Each row is a point. Before rounding, the points of a table are all equally far from one centre. They may lie mostly on one side of it. Write the centre, to within rounding.

Points (8 x 2)
5; 62
-24; 76
11; 53
-10; 73
14; 48
12; 17
-57; 64
16; 36
Centre: -27; 34

Points (18 x 11)
14; -37; -80; 4; -11; -58; -14; -38; -25; 9; 40
-69; 34; -49; -4; -12; -58; 26; -57; -25; 25; 32
-4; 60; -61; -42; -8; -59; -4; -10; 58; 43; -12
-62; 48; -81; -73; -40; -26; -28; -23; -15; 29; 10
-34; 52; -103; -45; 15; -56; -55; 13; -26; 16; -57
-53; 29; -58; -41; 36; -101; -6; -57; -6; -3; -2
-59; -4; -19; -61; -4; -56; 7; -10; -8; 3; 28
-52; 62; -6; 8; -1; -46; 1; -7; 22; 1; 20
-8; 16; -88; 12; -24; -41; -16; -53; 21; -21; 31
-42; 9; -29; -47; 34; -79; -24; -30; 44; 26; -26
-20; 14; -101; -21; -18; -52; 30; -31; 32; 15; -9
-60; 9; -81; 20; 20; -79; -46; -11; 29; 17; 11
-18; 82; -81; -27; -12; -51; -9; -25; 21; 13; -66
-47; 56; -50; -19; -24; -49; 10; -86; -3; -4; -39
-54; 34; -48; -55; -2; -70; 41; -1; -23; 30; 8
-5; 18; -71; -64; 23; -76; 6; -77; -28; 32; -18
-58; 35; -69; -58; 2; -91; 21; -46; -2; 7; -9
-52; 50; -85; -5; -13; -121; -67; -38; -5; 9; -25
Centre: -15; 25; -47; -14; -15; -57; -31; -21; -20; 22; -14

Points (30 x 24)
-81; 29; 50; 20; 13; 5; 17; 25; -8; -15; 15; 34; -5; 14; -59; 35; 4; 35; -7; 4; 3; -42; 19; 69
-15; 58; 63; -17; 52; 34; -22; -19; -8; -68; 12; 49; 19; -18; -11; 54; 62; 34; -25; 5; -22; -23; -22; 51
-56; 28; 56; -33; 22; 41; 9; 82; 12; -23; 41; 21; 4; -16; 3; 68; 11; -7; 2; 35; 0; -60; 20; 53
-14; 40; 77; 12; -8; 15; 20; -6; 7; -21; 60; 18; 42; -8; 5; 63; 57; 40; -20; 47; -2; -48; 2; 87
-30; 10; 65; 5; -8; 39; 1; 18; -9; -47; 52; 0; 37; -7; -7; -3; 17; 68; -31; 52; -21; -38; 27; 51
-24; 28; 78; -26; -8; 2; 34; -19; 24; -21; 41; 23; -12; 9; -6; -12; 48; 57; -42; 17; -33; -4; 47; 62
-11; 8; 37; -8; 17; 25; 77; 55; -28; -64; 5; -36; 26; 27; 3; 38; 13; 47; -18; -3; 8; 17; 15; 68
-47; 36; 44; 16; 36; 19; 6; 22; -19; -54; 7; -1; 46; 27; -12; 10; 48; 19; -16; 45; 15; 10; 34; 90
1; 12; 31; -37; 24; 80; 37; 8; 2; -71; 29; 8; 19; -22; -4; 49; 37; -12; 24; 15; -2; -2; 12; 89
-52; 33; 92; -14; 21; 22; 21; 10; -2; -41; 57; 15; -17; 18; 26; 65; 29; 62; 42; -4; 6; -17; -16; 98
-16; 11; 48; -5; 38; 60; 51; 24; 24; -2; 30; 5; 16; 20; 8; 65; 42; 19; -72; 38; -28; -11; 10; 56
-3; 7; 79; -7; -7; 83; 3; 18; 9; -17; 8; 34; 27; 25; 22; 57; 4; 20; -13; 21; -17; -12; 56; 60
-16; -1; 121; -36; 41; 58; -20; 29; 9; -36; 53; -7; 11; 13; -14; 87; 48; 36; -8; 32; -11; 11; -7; 50
-2; 87; 55; -27; 43; 88; 25; 12; -20; -58; 21; 13; 15; 11; -5; 82; 10; 39; 6; 27; 6; -6; 32; 43
6; 54; 55; -29; 5; 49; 76; 5; 15; -70; 34; 16; 11; 21; -19; 80; 37; 35; 0; 48; 7; -40; -8; 80
-37; 62; 44; -26; 5; 53; 9; -34; 15; -48; 36; -23; -28; -29; 1; 69; -33; 48; -1; 67; 9; -69; -22; 38
-17; 38; 84; 1; 3; 25; 51; 9; 36; -53; 66; -31; 27; -2; 2; 48; 8; -26; -1; 12; 25; -4; -1; 69
-21; 33; 48; -20; -7; 23; 13; -19; -3; -81; 18; -10; 11; 42; 17; 65; 25; 88; -22; 24; -7; 3; 53; 101
-23; 20; 66; -12; -4; 16; 13; 34; 17; -18; 32; 27; -23; 44; -15; 90; 4; 74; -50; 47; 10; 29; 16; 73
-23; 36; 106; -42; -7; 26; 27; 24; -6; -81; 44; -15; 42; 48; -4; 58; 49; 42; -38; 37; 17; -10; 7; 60
7; 58; 60; -19; 13; 50; 21; 20; -16; -37; 67; 18; 55; -20; -37; 48; 53; 26; -9; 9; 7; -24; 1; 57
0; 59; 71; -27; -18; 38; -14; 22; -23; -43; 22; 48; 17; 10; -22; 44; 19; 10; 14; 58; 3; 1; 12; 95
-15; 43; 49; -28; 1; 89; 11; 21; -35; -20; 1; 27; 22; -10; -31; 38; 65; 24; 14; 38; 30; -36; 10; 48
-51; 6; 61; 8; -9; 21; 51; 24; 51; -13; 11; -11; 38; 73; 15; 22; 3; 16; 16; 65; -7; -32; 0; 72
-33; 61; 70; -37; 68; 30; 31; 2; 24; -91; 9; 24; 1; 11; -23; 67; 36; 12; 9; 13; -17; -1; 1; 95
-9; 16; 61; -31; -64; 30; 22; -12; 6; -62; 11; -23; -38; 30; -10; 45; 29; 2; -31; 52; 5; -19; 29; 47
7; 48; 70; -22; -1; 29; -1; 26; 27; -52; 48; 12; -2; 39; 12; 18; 60; 32; 8; 50; 4; 11; 16; 96
-32; 16; 65; -3; -6; 22; 47; 47; -26; -58; 27; -19; 21; 0; -20; 83; -35; 23; 23; 29; -18; -53; 7; 66
-54; 46; 12; -8; -7; 68; 15; 36; 9; -65; 35; 16; 26; -6; -39; 11; 20; 40; -26; 40; -6; -23; 6; 31
-33; 28; -7; 13; 38; 18; 25; -16; -8; -25; 31; 24; 31; -4; 20; 35; 1; 70; -1; 60; 18; 35; 40; 77
Centre: -27; 25; 42; -54; 16; 6; 10; -4; 18; -16; 1; -13; 19; 7; -1; 50; 11; 40; 6; 24; 3; -8; -2; 36
